Each point is reached from the start by the listed moves, each made 0, 1 or 2 times, or once backwards (-1), plus a little noise. Is the number of moves made odd or even? Then give how often each move was made.
In the rows, 128 means zero.

Moves:
(1): [169 154 128 117]
(2): [130 171 124 121]
(3): [116 142 186 142]
Start: [134 131 124 113]
Points:
[151 142 244 139] => even (1, -1, 2)
[ 93 149 119 118] => even (-1, 1, 0)
[212 138 130 100] => odd (2, -1, 0)
[204 193 182 108] => odd (2, 0, 1)

Moves:
(1): [141 139 127 128 126 132 125 128 132 119 138 128]
(2): [116 136 124 125 132 129 115 120 128 130 130 126]
(3): [132 128 145 124 124 126 124 133 120 149 125 126]
(4): [123 133 124 140 129 135 134 121 116 132 134 123]
(5): [129 130 130 128 140 135 130 132 132 133 133 139]
(6): [117 122 147 119 125 144 129 129 138 133 122 124]
(7): [112 142 113 123 112 111 157 118 130 152 122 129]
(8): [125 131 127 125 131 130 128 146 130 127 133 123]
(9): [122 133 141 144 131 116 133 129 137 129 123 120]
(10): [137 115 123 132 124 128 128 121 136 144 143 114]
(11): [125 123 132 123 132 122 134 124 126 118 144 125]
(12): [124 128 121 143 115 126 127 123 127 126 139 144]
Start: [115 139 105 137 133 123 103 126 126 132 140 123]
Points:
[101 159 191 106 170 187  46 147 131 152 137 146] => odd (1, 2, 2, 0, 2, 2, -1, 0, 0, -1, 0, 0)
[159 137 167 139 138 130  68 202 137 147 131 113] => even (1, -1, 2, -1, 0, 0, -1, 2, 1, 0, -1, 0)
[ 84 180 112 153 147  90 104 102 115 226 112 140] => even (-1, 2, 2, 0, 2, -1, 1, -1, 1, 0, -1, 0)
[123  76  91 127 129 118  79  95 130  79 189 128] => odd (-1, 0, -1, -1, -1, 0, -1, -1, -1, 1, 2, 1)
[ 59 149 114 166 143 102 132 109 118 239 222  92] => even (-1, 2, 2, 2, 2, 0, 1, 2, 1, 2, 2, 1)
[ 78 171  51 173  77 128 165  84 155 190 168 150] => odd (1, 0, -1, 1, 1, 1, 2, 0, 0, 1, -1, 2)
[ 76 146 124 151 147 104 126  67 111 249 164  67] => odd (-1, 2, 2, 2, 1, 0, 1, -1, 1, 2, 1, -1)
[148 113 158 117 115 150  70 184 124 127 190 151] => odd (1, -1, 2, -1, 0, 1, -1, 2, -1, 0, 1, 2)
